Each row is a point. Each copy is the shape, with its points in the same order, stretched, turned, moved and blurred by noise. Is it also mirrored, or only turned?

Shape:
[[-0.19  0.12  0.10]
 [-0.37 -0.60 -0.80]
 [ 0.51 -0.31 -0.01]
 [-0.34 -0.43 -0.06]
 [-0.09  0.03  0.15]
 [-0.23  0.13  0.05]
 [-0.19  0.13 -0.28]]
Copy 1:
[[-0.24  0.05  0.00]
 [ 0.42  0.65  0.75]
 [ 0.51 -0.29  0.01]
 [-0.01  0.20  0.51]
 [-0.13  0.04  0.11]
 [-0.25  0.17 -0.07]
 [-0.03  0.45  0.04]]
Copy 1 is: mirrored
Copy 2 (7 x 3):
[[ 0.01  0.17  0.05]
 [-0.18 -0.75 -0.62]
 [ 0.72 -0.07 -0.15]
 [-0.03 -0.41 -0.04]
 [ 0.06  0.15  0.13]
 [-0.10  0.21 -0.02]
 [-0.08  0.04 -0.31]]
Copy 2 is: only turned

Shape (10 x 4):
[[ 0.47  0.32  0.36  0.13]
 [-0.21 -0.27 -0.35 -0.17]
 [-0.32 -0.16  0.54 -0.06]
 [-0.24 -0.03  0.60  0.32]
 [-0.31  0.00 -0.24 -0.15]
 [ 0.44  0.29  0.07 -0.40]
 [ 0.18 -0.10  0.10 -0.29]
 [ 0.52 -0.36  0.09  0.43]
 [ 0.03 -0.28 -0.03 -0.01]
 [ 0.48  0.34 -0.34  0.22]]
Copy 1:
[[ 0.32  0.50  0.23 -0.05]
 [-0.27 -0.17 -0.21  0.34]
 [-0.35 -0.07  0.57  0.01]
 [-0.17  0.15  0.69  0.22]
 [-0.46  0.10 -0.12  0.23]
 [ 0.11  0.30 -0.20 -0.37]
 [ 0.00  0.00 -0.04 -0.14]
 [ 0.62  0.00  0.23  0.39]
 [-0.02 -0.15  0.07  0.19]
 [ 0.33  0.55 -0.28  0.28]]
Copy 1 is: only turned
Copy 2, 10 rows:
[[ 0.44 -0.18  0.22 -0.35]
 [-0.34  0.45 -0.13  0.17]
 [-0.30 -0.34  0.34  0.05]
 [-0.07 -0.64  0.10 -0.07]
 [-0.41  0.30 -0.08 -0.09]
 [ 0.19  0.42  0.43 -0.33]
 [ 0.00  0.24  0.30  0.02]
 [ 0.53 -0.17 -0.17  0.27]
 [-0.05  0.13  0.01  0.19]
 [ 0.39  0.30 -0.29 -0.36]]
Copy 2 is: mirrored
Copy 3:
[[ 0.17  0.32  0.67  0.25]
 [-0.29 -0.16 -0.22  0.16]
 [-0.35 -0.37  0.57 -0.14]
 [-0.29 -0.34  0.80  0.24]
 [-0.44  0.00 -0.05  0.16]
 [ 0.08  0.50  0.21 -0.15]
 [ 0.01  0.04  0.16 -0.11]
 [ 0.44 -0.23  0.37  0.58]
 [-0.03 -0.22  0.13  0.17]
 [ 0.15  0.51  0.13  0.66]]
Copy 3 is: only turned
Copy 4, 10 rows:
[[ 0.05  0.59  0.60 -0.05]
 [-0.07 -0.42 -0.27 -0.06]
 [-0.55 -0.39  0.59  0.16]
 [-0.42 -0.06  0.62  0.53]
 [-0.34 -0.23 -0.28 -0.01]
 [ 0.03  0.27  0.34 -0.52]
 [ 0.00 -0.08  0.37 -0.28]
 [ 0.52  0.12  0.43  0.51]
 [ 0.12 -0.18  0.23  0.10]
 [ 0.30  0.60 -0.03  0.01]]
Copy 4 is: only turned

Shape (7 x 4):
[[-0.31  0.28  0.21  0.28]
 [ 0.44  0.07  0.53 -0.35]
 [-0.47 -0.04 -0.40  0.50]
 [-0.04 -0.03 -0.06  0.22]
 [ 0.00  0.27 -0.38 -0.13]
 [-0.23 -0.22 -0.32  0.25]
 [-0.19 -0.39 -0.21 -0.29]]
Copy 1, 7 rows:
[[-0.44  0.16 -0.02  0.41]
 [ 0.13  0.35  0.71 -0.22]
 [-0.37 -0.32 -0.63  0.38]
 [-0.11 -0.12 -0.09  0.17]
 [ 0.08  0.25 -0.42  0.03]
 [-0.20 -0.33 -0.40  0.06]
 [-0.29 -0.22 -0.20 -0.46]]
Copy 1 is: only turned
Copy 2, 7 rows:
[[-0.17  0.31  0.32 -0.30]
 [ 0.51 -0.25  0.32  0.18]
 [-0.51  0.17 -0.18 -0.72]
 [ 0.02 -0.04  0.01 -0.48]
 [-0.05  0.23 -0.46 -0.09]
 [-0.24 -0.09 -0.23 -0.64]
 [-0.23 -0.48 -0.32 -0.15]]
Copy 2 is: mirrored
